Each row is a point. Examples show where two turns around zero, p and q, send a point. Write where each new point lands after one turn and then the other. Backwards means that the second turn is done in reverse. Each puzzle has new turns, and all numbers are rounded.

Turn p:
[ 15  21 -24] => [  7  22 -27]
[  2  11 -22] => [ -5  19 -15]
[-18   2  -8] => [-12  13   9]
[  2 -30  19] => [ -8 -33  10]
[15 23 -3] => [ 21  12 -14]
[-16 -26  39] => [ -2 -33  37]
Turn q:
[28 13 -8] => [ 28   8 -13]
[10 -8 40] => [ 11 -39  12]
[-10 -11  -7] => [-16   2  -5]
[-7 -3 -7] => [-9  5 -2]
[-48  11 -21] => [-36  33  22]
[26 -2  3] => [ 20  -9 -14]
Where do these land?
q, then p: [ 20  -6 -35] => [ -4  31 -26]
q, then p: [ 19  15 -19] => [ 15  13 -24]
q, then p backwards: [-16 -11  33] => [-10 -30  21]
p, then q: [-12  -5  33] => [  5 -35   1]
p, then q backwards: [-10   6 -13] => [-10   4 -14]

Turn p:
[-20  11  -5   2] => [-22   4  -5   5]
[  0 -48   6  19] => [ 21 -26  23  32]
[-14   6 -15  -6] => [-14  -1 -17   5]
[-3 27 -8  6] => [-13  24  -9  -4]
[25 -6  5 -9] => [ 24  -3   1 -14]
[ 12   9  17 -12] => [  4   1   7 -24]
Turn q:
[-15  28  -2 -10] => [ -7  26 -19   5]
[  0 -35  -8  10] => [  7 -33  10  11]
[ 6 -5 15 -8] => [-13  -2   9  -9]
[ 25 -12  -3 -13] => [  0 -18   0 -25]
[-15  24  -3  21] => [14 27 -1 18]
Where do these land?
p, then q: [ 22  18 -21 -20] => [ 13  -3 -34 -18]
p, then q: [  8  26  11 -13] => [-19   8 -23  -9]
p, then q backwards: [-15  -4   6  21] => [-17  -6  18   9]
p, then q: [-22 -21  -6  -2] => [  7 -17  14  21]
p, then q: [  8 -19  10  13] => [  0  -1  24 -10]

Turn p:
[ 25  22  19 -27] => [36 -3 20 23]
[ 39  -3 -19 -44] => [ 40 -31 -22  29]
[-22   2 -11  24] => [-19  19  -9 -20]
[-2 -1 -3 25] => [-20  15  -4   1]
[-46  -7   5  22] => [-29  11   9 -41]
[ 22 -11  22 -14] => [  5 -20  18  23]
[-16  -1 -12  15] => [-13  10 -11 -15]
Turn q:
[  7 -25  -9  30] => [ -6 -14  23  30]
[-18  36  31 -25] => [ 19  37 -28 -26]
[-16  12  -8 -11] => [-13   9 -16  -8]
[-10 -30  -4 -17] => [-21   3  25 -15]
[ 37   7 -10  23] => [ 21 -35  -4  20]
Where do these land?
q, then p: [ 28 -23  -7  -4] => [-14 -27  19   8]
q, then p: [-30  16   7 -16] => [ 29  16 -11 -16]
q, then p backwards: [ 4  7 -4 48] => [49 -1  1 -3]
p, then q: [-23   7   4  19] => [ -1  17 -18 -18]
q, then p backwards: [-34   9 -24  -3] => [  0 -15 -16  36]
p, then q backwards: [ 36   1 -10 -10] => [ 9 17 -1 34]
p, then q: [ 20 -15  34 -34] => [23  3 47 15]

Turn p:
[11 26 27 15 22 26] => [41  7 11 12 27 15]
[ -5  -7   8 -18 -20 -15] => [-10  -2  14   1 -26 -10]
[ -7  16  22  -1  -9 -31] => [ -1 -15  22  27  -8 -18]
[15 12  0 25 -9  3] => [  3 -15  -3  14   8  24]
[ 11 -34 -19 -18   4   7] => [ -4   2 -20 -37 -16  -3]
[ -3   2 -39 -38 -29 -32] => [-36   8 -26  14 -47 -20]
[ 13   9 -10  27  30   5] => [ 14 -11 -22   3  34   5]
[-35 -24  10   8  11  38] => [ -8  26  25 -35  29   8]
Turn q:
[ 21 -47 -16  -4 -12 -25] => [ 18  -6  31 -30 -24 -30]
[ 11  -5  -9 -12  40 -28] => [ 35   9 -14  -9  17 -29]
[ -6 -47 -40  -4  -4  -2] => [  0 -38  14 -17 -19 -40]
[ -1  40  10   6 -21   3] => [-19  23 -18   8 -10  29]
[-22   8  18  -8   5  -4] => [-8  1 -7 -9 25 12]
[  0   9  10 -28  11  22] => [ 17 -18 -12   7  11  25]
[ -1  18  -1  24 -26  14] => [-29  10   1  17 -19  13]
[-2 23 28 25  9 20] => [-13  18   4  34  19  19]
Where do these land?
p, then q: [-33  -7  23  23 -28  20] => [-7 -5  9 14 43 35]
q, then p: [ 29 -17   0   0 -10  22] => [  8 -19  21  -6 -10  26]
q, then p: [ 17  27 -17  -4 -32 -11] => [-22  22  -3  19 -23  25]
p, then q backwards: [ -3  -7 -25  18  34   0] => [-32  12  -2 -12  26 -13]
q, then p: [-33  -6   5 -24  -8  10] => [ -3  19  -2 -37   2 -13]
p, then q backwards: [ 23 -14  11  12  13  27] => [  5  -3  18 -38   3  -7]
p, then q: [ 25  -8 -22 -15  24 -14] => [ 10  -6 -11 -19 -30 -26]
p, then q: [  1  48  -6 -11   5 -31] => [-25  35  10  11 -13 -35]
p, then q backwards: [-26 -16  31   1   0 -24] => [ -7 -45  -2  19  -2  -1]
